Each row of a before or after table is a point. The points were changed in one or more steps. Then noise was added and the rows were shuffled. The steps act on columns, c1 being the first. Write out the steps. A step turns or swaps two columns, mirrors them in a line or flattens them onto one, adds a multiple of one to another, or multiplies or shifts one. Angles are multiples of 10 degrees, from the lower column toward the higher: turns from -170 to 170, lines from 10 to 170 but not 90. Use the fewest steps. Two steps may share a column if one is a turn and the other turns, adds or multiplies; they go together, in the order done. Otherwise the lowest column goes first.

Before (13 x 3)
[[ 38 -13 -13]
 [ 22 -13 -23]
 [-17  27   8]
 [-20  29  10]
 [-20  28   1]
 [-15  11 -10]
 [ 21 -31  -7]
 [ 51  -5   2]
 [-10  32  21]
 [-14  16   9]
 [ -2  19 -21]
 [ 48 -17 -15]
 [ -6  17 -19]]
After (13 x 3)
[[  2  12 -14]
 [ 58 -17  36]
 [-24  13  -9]
 [-29  28 -12]
 [ 19  16 -15]
 [-37  30   0]
 [ 27  18 -12]
 [-26  27 -10]
 [ 28 -31  15]
 [ 39  -5  44]
 [ 47 -12  25]
 [ 50 -13   7]
 [-20  27 -19]]
Steps: turn c1 and c3 by 60 degrees; multiply c1 by 1.6

Before (12 x 8)
[[-37  41  25 -31   0   2 -54 -23]
 [-29  24   8 -30   0   8  18  -7]
 [ 47 -37 -31 -42 -15   8  12 -42]
 [-34  22  12 -16 -15 -12 -14  16]
 [-35   6   1  -3 -15 -22 -26 -52]
 [  2  -6   9 -44  11  25   3 -24]
 [ -2  59  25 -38  30 -10 -14 -18]
 [ -7  11 -25  16  41   1  14 -15]
 [ -1 -12  11 -18  12  17   0   9]
 [ 33 -21 -14   8   1  10   3 -10]
 [ -3   8  -3 -12 -26  25   2 -35]
 [ -4  -2  13  11   7  -8  22 -28]]
After (12 x 8)
[[-28 -15   4 -27   2  10 -39  -3]
 [-35 -17   4  -3 -12 -20  57 -50]
 [ -1  11  12 -16  14  16 -22  10]
 [-39 -60  25 -32  -3   3  35 -23]
 [-35 -26  11 -16 -15 -13  20  13]
 [ 32  26 -13  13   0  12 -12 -11]
 [ -5   7  11  11   6  -8 -11 -26]
 [ -9  -3 -23  17  40   0 -19 -12]
 [  2 -60  25 -39  28  -8   5 -19]
 [ -3  -6   0 -14 -26  27 -44 -38]
 [  2   6  10 -43  12  25 -37 -27]
 [ 44  41 -34 -43 -13   9 -10 -41]]
Steps: turn c2 and c7 by -160 degrees; add -1.5 times c6 to c7

Before (9 x 11)
[[-10  25   0  18  15  -4 -13   0   3  -4  -5]
 [-11  24 -21 -18  11 -14 -15 -18   6  19  -4]
 [ 58   9 -30  11  13  60 -14  -6   9  13   9]
 [  6  16 -26  11   5 -21 -14  -7 -17  -2  -2]
 [  6  10  -3 -12   8 -24 -32   0   3  -7  -6]
 [ -6 -19   2  16   5 -17 -12 -11   5  -6  17]
 [  0 -23  -9 -25  13  24 -15  -3  -6   4  -1]
 [ -5  14  -1   6  11 -11 -15   5  -6   6  25]
 [  4  25 -15  12 -38   7 -13  -5   0 -11  -2]]
After (9 x 11)
[[ 39 -29   9  11  13  53 -19  -6 -30  13  44]
 [  4 -26  -1  12 -39  -2 -17  -5 -15 -12   1]
 [  6  -8 -17  11   5 -25 -18  -7 -26  -3   3]
 [-16  24   5  15   5 -10 -16 -11   2  -7  10]
 [ -6 -18   6 -18  11 -21 -19 -18 -21  19 -10]
 [  8  -1   3 -13   8 -26 -41   0  -3  -7  -1]
 [ -5 -22   3  18  15 -12 -17   0   0  -4 -10]
 [-20 -10  -6   6  10 -15 -20   5  -1   6  16]
 [  1  13  -6 -24  13  30 -20  -3  -9   4  -1]]
Steps: turn c1 and c11 by 40 degrees; mirror c2 and c6 in the line at 100 degrees; swap c3 and c9; multiply c7 by 1.3

Before (11 x 18)
[[ -9  15   2  18  -3 -20  -6  -2 -22   8  -3  32   0  20  12 -14   6   5]
 [-14  16  -6 -42  -2 -19   1 -20  -1  -4  -8  16 -60   9   8   1   7   7]
 [ 22  14  18  17  39 -17 -18  13   8  -5  -3 -32  12   2  27   5 -17   5]
 [-17   8  -5  17  11  34  -9   9 -19 -14   0  28  -7  22  -5  37   2  -7]
 [  9  16   4  12  -1   6  -6  11   2 -21   7  29  -5  19  27  -2 -30 -10]
 [ 12   2  -2  13  11 -14  -3   3  -6 -38  -9  15  13  15   7   1  17  -2]
 [ 10   2   1  10  -2  -6  17   9   2   4  16  15  11  15  -4  -5   1 -59]
 [-26   7  12   4  11   6 -17  15 -14  -3  -8  17  13  17 -42 -14  -2   8]
 [  8   4  -4  15  -4  -1  -7 -26 -12  -1  -4 -28  11 -40  20 -14   5   7]
 [ 12  21   3   8  -4  -9 -17  12 -25  -5  23  31 -19   2  17 -13 -21 -21]
 [ 20   0  10 -19  -3 -19 -10  13  -7   7  -7  10   0  14   8 -10   0   5]]
After (11 x 18)
[[ 10   2  -3  13  16 -16  -3  -9  -4  -2  38   2   9  16   6  -5  19  -1]
 [ 17   1  10 -18   1 -19  -8 -10 -10  -8  -7  -1  -9  15   7   7   2   4]
 [ 10   2  -1   9   1  -6  19 -14  -1  15  -6   0   2  16  -4   4   0 -60]
 [-10  16   5  19   3 -20  -6  -1 -26  -2  -8   1   1  21  13   7   8   5]
 [-15  14  -5 -44   0 -18   2  53   0  -6   6   2 -29  10   8  -2   4   6]
 [-25   7   9   3  15   5 -15 -21 -19  -6   6   2   1  17 -42   9  -5  11]
 [  9  16   4  12   4   6  -5  -5   0   9  19   0 -10  19  25   1 -30  -9]
 [ 11  22   4   8   3 -10 -16   5 -28  26  -1   1 -20   2  19   3 -21 -21]
 [  8   3  -5  14  -6  -2  -6  12 -14  -4   1  -3  25 -39  20  11   5   7]
 [ 22  14  19  17  32 -18 -18 -17  11  -1   7   3   2   0  25  -1 -16   5]
 [-19   7  -6  15  14  32  -9  -1  -6   4  17   1 -12  22  -6 -41   2  -6]]
Steps: flatten c5 and c12 onto the line at 10 degrees; mirror c8 and c13 in the line at 110 degrees; mirror c9 and c16 in the line at 10 degrees; turn c10 and c11 by -100 degrees

Before (12 x 32)
[[ -7  32   9  -3 -26   4  -5  -6  11   4   4  -9  27 -30  29   8  11   5
   21 -10  27 -10  13  -1  -6   1  -2  -8 -13   0 -40 -12]
 [-48   7  22 -19   4 -19 -17 -16 -21  41 -26 -19  19 -35 -15  -1  -9   9
   24   9  27   3  34   3 -26  11  10   3   7   6 -40  -5]
 [ -4   3   8  26 -20  15 -17  13 -20 -26  -3  30   8   3   5 -17  13 -37
    6   4  10   2  -8  -8  10 -30   9  -6  -5  24 -13 -18]
 [-11  -4  26  14  10   2 -10 -34  21   0 -26 -19  11 -14  10  17 -13 -32
  -12   1 -31 -39  16  -3   3  10 -26  -7  -7   6 -18  22]
 [ -9  -9  34  22  -2 -10 -22   0  -4  -2 -10  -2 -18 -14  18  38 -17  14
    8  12  19  24 -11 -35  -8  -9  18  23  -5   2   4  15]
 [  5  13  -4   2 -17  -5 -17   5 -11   2  15   4 -11  14  24   9 -31 -15
  -10  -2  -1   0   1  17   0  15 -11 -13  22 -22 -30  27]
 [-10  43  17   5  16  20 -13  23   2  -6  20  -6   5  -1 -44   7 -30  16
   21   4   2   4  29  10   6  -3   6 -18  40  11 -37 -46]
 [-24 -12   7  15   4  58  37  19  -9 -44  12  25   4  14   5  -2   7 -12
  -12  -4  24   5  25  21  14  25  -8   4   6  32   2  -5]
 [ 19  -5  -7   8 -17  22  12  -7   9 -15  -8 -24  11  11 -21 -10 -25 -21
    8  53 -14  14 -13 -30  13  24 -12 -29 -13 -30   4  30]
 [  0  -6  -1   3   7  13   5   4   4 -20 -20  14   3 -17  -5 -19 -12   7
    0  -5  26  17  12  14 -34  -1 -20  12  -9 -33 -25  -2]
 [-38  -3   0  21 -23  35   4   8 -27 -21  -5 -13   7 -29  30  15  -2   6
  -20   2  -9 -46  18  23 -12   0  37  29 -15  25 -17  -5]
 [ 14  29  30  20  38  15 -28  -5  21  17   0 -11 -14  -6 -34   4 -17 -24
    9 -38   8 -46 -21  -7   0  11  21   0  -7   0 -26   5]]
After (12 x 32)
[[ 19  -7  -5  12 -15  24  13  -8  11 -14 -11  15  12  11 -23 -11 -26 -20
    7  52 -11  11 -14  30  12  25 -11 -28  25 -30   5  31]
 [-48   8  20 -17   1 -18 -16 -15 -23  41 -30  31  21 -35 -14   3  -9   7
   24  11  28   5  33  -2 -25   9  11   1   7   9 -43  -2]
 [ -9  31   7  -1 -24   6  -5  -5   7   3   3  -2  26 -28  27  -9  10   5
   23 -11  26 -10  13  -6  -3   0  -3 -13  15   2 -41 -11]
 [ 13  31  31  18  36  19 -29  -3  20  19  -1   3 -15  -8 -35 -10 -17 -24
   10 -39  11 -49 -20   1   0  11  22   0  12   0 -26   5]
 [-10  -4  25  12  11   1  -9 -34  20   1 -26  14  10 -16  11 -20 -12 -31
  -12   2 -32 -41  17 -15   2  11 -29  -6  17   8 -17  23]
 [-25 -13   5  17   4  58  34  19  -9 -44  11 -24   4  15   3  13   8 -14
  -13  -6  24   3  25 -16  16  24  -6   4 -22  34   3  -6]
 [  1  -5  -3   5  10  13   4   2   3 -23 -23 -24   5 -19  -6  30 -10   8
    0  -3  25  19  13   3 -34   4 -23  10  -5 -30 -27   3]
 [-38  -3   3  22 -24  37   4   8 -27 -20  -3   2   8 -29  29   0   1   6
  -21   6 -11 -46  17 -31 -12  -1  41  33  21  25 -16  -6]
 [ -9  -8  34  22  -2 -10 -23  -2  -3  -2 -11  -4 -18 -12  18 -63 -16  13
    7  13  20  25  -7  -2 -10 -10  20  23   5  -1   4  16]
 [  4  14  -6   2 -15  -4 -17   2 -10   1  15  17 -10  13  22   3 -31 -16
   -9   1  -3   0   1 -20  -4  13 -12 -14 -20 -23 -32  26]
 [ -3   4   8  24 -16  17 -16  14 -18 -25  -3 -42   8   7   3  13  15 -38
    4   3  12   1  -9  21   9 -31   9  -4 -15  25 -13 -19]
 [-11  42  19   4  19  17 -14  20   2  -5  20  49   7  -3 -44  -1 -28  17
   20   5   1   5  30 -12   6  -8   7 -18 -27  10 -36 -45]]
Steps: turn c12 and c29 by -140 degrees; multiply c12 by 1.6; multiply c16 by 1.3; turn c16 and c24 by -140 degrees

Before (8 x 64)
[[ 28  -1 -47 -11   2  26   9 -31 -21 -23  26   2  16  31 -13  35   2 -29
    8  42  -7  -8  -1  11  38 -23 -17  15  44  24   0  -5 -14  20  22  28
    6  26 -15 -19   0  12  -7 -43  32  18  17 -20   4 -15  31  21 -26 -23
   40 -17 -10  -9 -24  47  -5  37  -5  36]
 [-17 -22  -1  -3   4  22  44 -21 -11 -15  26   2 -21 -11 -53  11 -18  20
   10 -12   5  10  16  -8  33 -19  15 -15  30 -26 -41  13 -27  19  48   9
  -39  26  12 -23  -3  42  18 -14  19 -47 -36 -16 -31  21  14  -2  -4   3
   32 -13 -46 -14 -34  -5 -29  -4 -43  39]
 [-35 -11 -35 -23  18 -34  42  -5 -21  35  16  -1   7  10  -8  11  15   7
    8  20  32   9 -10 -28 -35 -24  17  21  21  -7  13 -23 -14  -3  39 -16
   26 -21  18   1  21   4   4  -6  18  -8 -39   0   8 -22  15 -30  32  -7
  -17 -28 -30 -30 -41  -3  39   1   3 -33]
 [ 12 -31 -30   9  -9  26 -22 -28  -6 -38  23  -1 -17 -15   4 -23 -35  13
    3 -23  -8 -17  46 -28 -17  -8 -20 -45  -7 -19   9  11 -10 -11  -2 -29
   16 -10 -39  29 -18  -9  38 -18  15  18 -49  29 -29 -25 -34   5 -23  -7
   39  26  19 -27  -5  -2  12  13   4  20]
 [ -8 -41 -54  11 -15  -2 -17  18   9  -5  -9  25  27 -28 -52 -12  24 -13
   -2 -17  31  23  26  16   0 -37  10   5  31  22   8 -18 -34  13 -13 -16
    4  28 -23 -16  -4 -26  14   6  -2  16 -27 -30 -34   4  10   7 -12  11
  -27 -15 -27  43  21  54  32 -17  -3 -28]
 [ -7 -60  11  -9  19  16 -15  26  51   4 -27   7  -8  -7  -7 -13  25 -32
  -19  39  53 -22  19  28   0  12 -14 -12 -14  19 -27 -25  15 -43 -12 -38
   -1  21  -3 -13  21  -5 -24  -6   5   2  24  40   7  25  25  12  40 -15
   26   9  -2  36 -25   4 -33  14  -2  25]
 [ -5  14 -46  -1   0 -40 -29  23  29  17 -45 -28  -7  -5  -9  23 -27  -3
    9   4 -16 -15  -8 -23 -11   1   2  10  18 -11 -42  33  21  10  42  28
   20  22  17  39  16  -2  23  28   3 -25  15  45 -45   2 -23  11  35 -32
  -22 -11  17   1 -40  12   1   8 -22  14]
 [ 16  -4   9   0  24  19  10  -5 -22  13  27  23  35  30  -4 -13 -32   9
  -23 -30  -5 -23  26  27  -6 -27  -9  19 -13  -5 -33  20  12  11  17 -16
   -6 -26 -22  13  53  20   8  -7  38  18  11  33 -25 -19 -18  12  -7  15
   32  14   3  -7   0   2   4   5   9 -28]]
After (8 x 64)
[[-25 -13 -44 -11   2  24   9 -31 -23 -22  25   1  18  32 -11  33   1 -33
    8  42  -7  -2   0  12  40  11 -17  16  42  24  -4  -5 -15  22  20  27
   28  28   8 -19   1  12  -8 -43  32  18  15 -20   5 -15   0  22 -25 -24
   39 -17 -10  -9 -34  48  -3  38  -6  35]
 [-14  40 -52   8 -15   0 -15  16   7  -4 -10  25  28 -26 -51 -13  23 -23
    0 -19  30  23  28  17   1 -39   8   3  32  23  11 -20 -34  10 -14 -14
   20  30   4 -16  -4 -26  13   8  -1  14 -28 -31 -35   5   5   9 -11  10
  -28 -15 -26  45 -22  52  30 -18  -3 -27]
 [  4  26  -3  11   3  25  43 -20  -8 -13  26   1 -21 -10 -53  12 -17  25
    8 -13   6  14  15  -8  33  18  15 -15  29 -25 -40  12 -30  20  48   9
  -18  27   3 -23  -2  42  17 -12  19 -47 -36 -16 -32  23   2  -1  -4   2
   33 -12 -46 -14 -33  -6 -29  -5 -44  38]
 [-16  -4  10  12  25  18   9  -4 -22  13  30  21  36  30  -3 -12 -32  -6
  -21 -29  -6 -23  26  26  -7 -13  -8  19 -14  -6 -31  21  12  13  17 -15
   12 -27 -10  10  52  21  10  -7  41  18  13  33 -25 -21  -5  14  -6  14
   32  14   3  -6 -24   0   4   4   9 -28]
 [ 12  -9 -46  12   0 -41 -30  25  29  16 -45 -28  -7  -4  -7  23 -28   8
    9   4 -15 -19  -7 -23  -9  36   2   9  18 -11 -41  33  20  13  43  31
   32  22  13  39  15  -3  24  29   3 -25  14  46 -47   3  -2   9  36 -30
  -23 -10  18   1 -19  12   0   9 -21  14]
 [-24  56  10  -1  18  14 -14  26  50   2 -28   7  -8  -8  -5 -13  25 -26
  -20  39  51 -15  19  28   1  29 -14 -14 -14  19 -30 -24  12 -43 -11 -39
   -1  20  27 -13  22  -4 -25  -5   7   3  22  40   7  27  -4  11  39 -15
   25   9  -2  36  -3   5 -33  12  -2  26]
 [ 24  27 -35 -27  20 -36  40  -4 -21  36  16  -1   8  14  -9  10  15  18
   10  20  31  13 -10 -29 -36  23  18  22  21  -6   8 -21 -13  -3  40 -17
   56 -21   3   2  22   5   5  -6  18  -8 -40   3   9 -20   0 -30  32  -5
  -18 -29 -30 -31 -41  -4  38   3   4 -32]
 [-26  21 -29   7 -10  29 -22 -29  -5 -37  22   0 -16 -14   3 -24 -34 -16
    4 -22  -8 -22  46 -30 -16   0 -20 -47  -7 -20  11  11 -12 -11  -1 -28
   22  -9 -15  29 -20 -11  37 -21  15  18 -46  28 -27 -27  -5   5 -25  -8
   40  27  18 -26 -10  -1  13  14   4  20]]
Steps: turn c1 and c2 by -150 degrees; turn c4 and c31 by 20 degrees; turn c18 and c39 by -40 degrees; add 0.5 times c23 to c39; flatten c22 and c51 onto the line at 10 degrees; turn c26 and c59 by 60 degrees; add -0.7 times c59 to c37

Before (13 x 64)
[[ -3   1 -12   1   0  -4  -4 -18 -13 -21   7   9   5   1  -8  14  10  28
   13  -3  14   3   9   0  12  -2  -7   7  -2  11   3  -5   2  -1   5   0
    7  12   8  -2  11  11   1  15   0  -5 -10  -7   6  -4 -20  -1   5  -2
   -5   4  12  -3  -2  -2 -16   5 -18   4]
 [ -5  -5   0 -11   7   2  -4  10  14   2   6 -50  15   3  -3  -2   5  -7
   -5   5  10  -4  -7   3  14  -3  -5  10  -2 -17   7   5  -2  -1   8  -3
    5  13  -7  13  11  11  11 -20 -12  -3   0  -9  11   1 -15  11  -7  -5
   13  10 -17  -3   8   8 -13  16   0   2]
 [-12 -13   0 -15   0   9  -6   7 -11   5   2  10   8   7  -1  -1   8  -9
   11  -2   7   1   9 -17 -60  20  -5   1  -7  10   7   7   1  -2   4   2
    0  14  -7   8  -2 -17  12  15 -12   1   4   6  -9   8  -3  10  -5  -1
    2  13  12 -13 -21   1  -6  -6  -1  -1]
 [ -6  -5   1  -1  -5  -5  -5   3  10   3  -6 -19  -3   3 -11  -5 -14   6
   -7   1  15  10 -21  -2   9  -2  -8   3  -6  11 -12   3  -7   0   1  -1
   -7  16   1  12   4   8  -4  17 -42   4   5  -4   0   4  -7   6   0 -10
   -2  -6  10  -1   2  -2 -18  -7   3  -6]
 [  6  -3  11  -2   1   8  -3   8  -4   1   2   2   6  -5  11   1   3   7
    3   0  13  -9   5   5  12 -12   2  -4  -6   4  -8   6  -2   0  -1  10
   -1  12  -7   1   6  -9   9 -10  -5  -3  -1   4   0   1  -6   6  -6   1
   -8  13  12 -17   5  -2  -1 -11 -26   9]
 [-11  -5 -10   0  -6 -24  17   0 -12  -9   5  10  -1  14 -11  20   5   0
   -5  17  -7   1   8   3  -3 -11  -2   5  -3   7   0  -6 -15   3  -2   2
  -17 -37  -5   3   7   7   6  16  -6  -2 -12  -9   2  -7   1   0   7 -12
   -3   7  13  -8   6   3   1 -15   4  10]
 [-12   3 -10 -14   1   8   1   5  17  -9   5  14  -5  -5  -7  -1   0 -10
   10   2   5   9   8  -2   0   7  -5 -38  -6   8   1  -3   2  -4  10  -3
  -14   1  -9   4  -2  12  10 -25  -2   4   5  15   5   0   4  17  -2  30
   -7   1  11  -4  -1   6   3   5  -7  -2]
 [ -4  -2  -5   0  31 -10  -2   8 -12  -5  -4  -2  -5  -4 -10  -5   1 -12
    3  -1   0  10 -11   4   8   4  -8   8  -3  -9  -3   4  -7  -5  -6   6
  -14  15  -4   0  -5  11 -19   6   0  -5   1   7   9  -7   6   0   3   0
   -7  12   0 -11   7  -3   6  -5   2   4]
 [-11 -12  -1  -2   1  -1  -2  11 -10   5   5   4   0  -2  12  -4  -8 -12
    2  -1   9   6   8 -22   9  -1  -9   3  -7  -9 -30   4  -9  -2   3  -1
    3 -10   9   6   6   2 -23  15  -2   1  -4  14   7  32  -6  13   7 -11
   -3   4   1  -7 -11  -3  -2   6   2  -6]
 [  6 -10 -10  -4  -5  10   4   3   0  -5 -15   0   3  -4  -5  -1  -4 -13
   -7  -4 -14   9  -2   3   7 -11  -2   8  14   5  -1   3   0  -7  -5  -3
  -11  -2  11  -1   5  10  10  -5  -4  -6   5  -9  -7  -5  -3   2  -1  -2
   23  11 -22  -9   5  -1   6   8  -3  -5]
 [ -5  -5   1  -6   5  10   0   4  -7  -1   6  15  -3  49   3   6   6  -2
    3  26   9 -12  10 -25  13  -3   5   0  -4  10   0  -1  -1   0   7  15
   -8   3  21   0   6  10   1   7   1   5   5  -3  -6   6   6  11   7  23
   -1   4   5 -12   7  -3 -15  -9   4  -5]
 [  3  -8 -12  -7   2   3   0 -19  -2   2   5  18  -4  -3  -4  -3  10  -4
   -8  -3   5   9   9  -1 -15  -8  26   7  -8   0  -9   0 -19   1  -8   4
   -8   7  -1  -1   4   5  -4  17  -5  -6 -12  -4   9  16 -14   0   3 -10
   11   8   9  -2   4  26   6  21   1   2]
 [ 10 -12  10 -10  -2   8   5  10 -11   4   0   5  -1  -1   2  -4  -3  37
   -6  -5   8   1   8   7  -6  -8  -2  -5   1  -1   8  -3   5 -19   1  47
    0  13  -3  -2 -33 -11  11   6 -11   3   0  -2   6  -6  -2   0  -3 -11
    6  -3  10  -3  -3  -2  -6 -11   4   6]]
After (13 x 64)
[[ -5  -1   2  -1  -3  -4  -6   4   9   5  -5 -18  -2   4   5  -6 -14   6
   -7   1  15  11 -21  -2  10  12  -8   3  -5  10 -12   4  -7   1   1  -1
    8  16   0  12   5   7  -4  16 -41   4   5  -4   1   4  -7  -5   0  -9
   -2  -5  10  -1   2  -2 -17  -8   4  -6]
 [  3   4 -11  -5   1   2   0 -18  -2   2   4  17  -3  -4  -3  -3  10  -3
   -8  -4   5   8   9  -1 -15  11  26   6  -8   0  -9   0 -19   0  -8   4
   -6   7  -2  -1   4   5  -4  17  -5  -5 -11  -3   9  15 -13   2   3 -11
   12   7   8  -2   4 -27   6  21   1   1]
 [-12   9 -10   0  -5 -23  16  -1 -12  -9   5  11   0  15   3  21   6  -1
   -5  18  -7   2   8   2  -2  14  -2   5  -3   9   1  -6 -13   3  -2   2
   13 -37  -5   4   6   7   6  15  -6  -2 -12  -9   3  -6   2  -3   8 -12
   -4   7  14  -8   5 -11   0 -15   5   9]
 [ 10   4  10 -10  -2   8   4  10 -11   4   0   5   0   0 -10  -5  -2  37
   -7  -6   9   2   7   7  -5   9   0  -5   2  -1   8  -2   6 -18   2  47
    0  13  -3  -2 -33 -10  10   5 -11   3   0  -2   4  -5  -2   1  -4 -12
    6  -3   9  -3  -3   2  -6 -12   3   7]
 [-12 -22   0 -16   0  10  -7   7 -11   8   2  10   8   7  -2  -2   9  -9
   11  -2   7   0  10 -17 -61   6  -5   0  -7   9   6   8   2  -2   4   2
    0  13  -6   9  -2 -18  12  15 -12   1   5   6  -9   8  -3  -8  -5   0
    1  13  11 -13 -20  -1  -6  -7  -1   0]
 [  6   7  -9  -5  -5  10   5   3   1  -4 -15   0   3  -4  -5  -1  -4 -13
   -7  -3 -15   9   0   3   9  14  -2   9  13   1   0   2   0  -7  -6  -4
    9  -2  10  -1   6   9   9  -5  -3  -5   5 -10  -7  -5  -3  -3  -2  -2
   23  12 -21 -10   5  -4   6   7  -3  -6]
 [-11  -4 -10 -14   1   8   2   5  18  -3   5  15  -5  -5   8  -1  -1 -10
   10   1   5   9   7  -2   1   1  -5 -37  -6   9   1  -3   2  -4  10  -3
    9   2  -9   2  -1  13   8 -26  -2   3   5  15   5   1   5 -19  -2  28
   -7   0  10  -3  -2 -12   3   5  -7  -3]
 [ -3   4 -11   1   0  -4  -4 -19 -13 -21   7   9   7   1   5  14  10  27
   14  -3  14   2   9   0  12   4  -7   7  -2  11   2  -6   2  -1   5   0
   -5  13   8  -1  12  12   0  15  -1  -4 -10  -7   7  -5 -19  -4   5  -2
   -5   5  11  -3  -2   6 -17   5 -18   3]
 [ -5   0  -1  -4   6  11   0   5  -7   2   5  13  -2  49  -6   7   7  -2
    4  27  10 -11   8 -25  15   1   4   1  -3  11   0  -1  -1   1   7  15
    8   4  22   1   7  10   2   7   1   4   4  -3  -7   5   6 -11   8  24
   -1   3   5 -12   6  -2 -15 -11   5  -4]
 [ -5  -4  -4   0  31 -10  -2   8 -12  -5  -4  -2  -6  -5   7  -6   2 -12
    2  -1  -2  10 -11   4   7   5  -7   7  -2  -8  -5   4  -7  -4  -6   6
   13  14  -6   1  -6  11 -19   6   0  -4   0   7   9  -7   6  -1   3   0
   -7  12  -2 -11   8  -4   7  -4   2   4]
 [  6   9  11  -2   1   8  -3   8  -4   3   3   1   6  -5 -12   2   3   8
    2   0  13  -9   4   6  12  -1   2  -4  -6   4  -8   6  -1   1  -1  10
    2  12  -8   0   6  -9  10  -9  -6  -3   0   4  -1   1  -7  -5  -5   0
   -9  13  12 -18   5   2  -3 -11 -27  10]
 [ -4   1   0 -10   7   2  -4  10  14   5   6 -50  14   3   0  -2   6  -8
   -5   5  10  -3  -7   3  14   6  -4  10  -2 -18   5   4  -3  -1   8  -3
   -9  12  -8  15   9  11  10 -21 -13  -3   1  -9  11   0 -17 -10  -6  -4
   14  10 -16  -2   8  -4 -13  15  -1   1]
 [-11  -3   0  -2   0   0   0  12 -10   9   5   5  -1  -2 -17  -4  -7 -13
    1   0  10   5   7 -22   8   1  -9   3  -7 -10 -29   4  -9  -2   2   1
   -1  -9   9   6   5   2 -24  15  -2   1  -4  13   8  31  -7 -12   7 -11
   -2   4   2  -8 -11   5  -2   6   2  -7]]
Steps: turn c2 and c26 by 70 degrees; turn c15 and c26 by -140 degrees; mirror c10 and c52 in the line at 10 degrees; turn c37 and c60 by 150 degrees
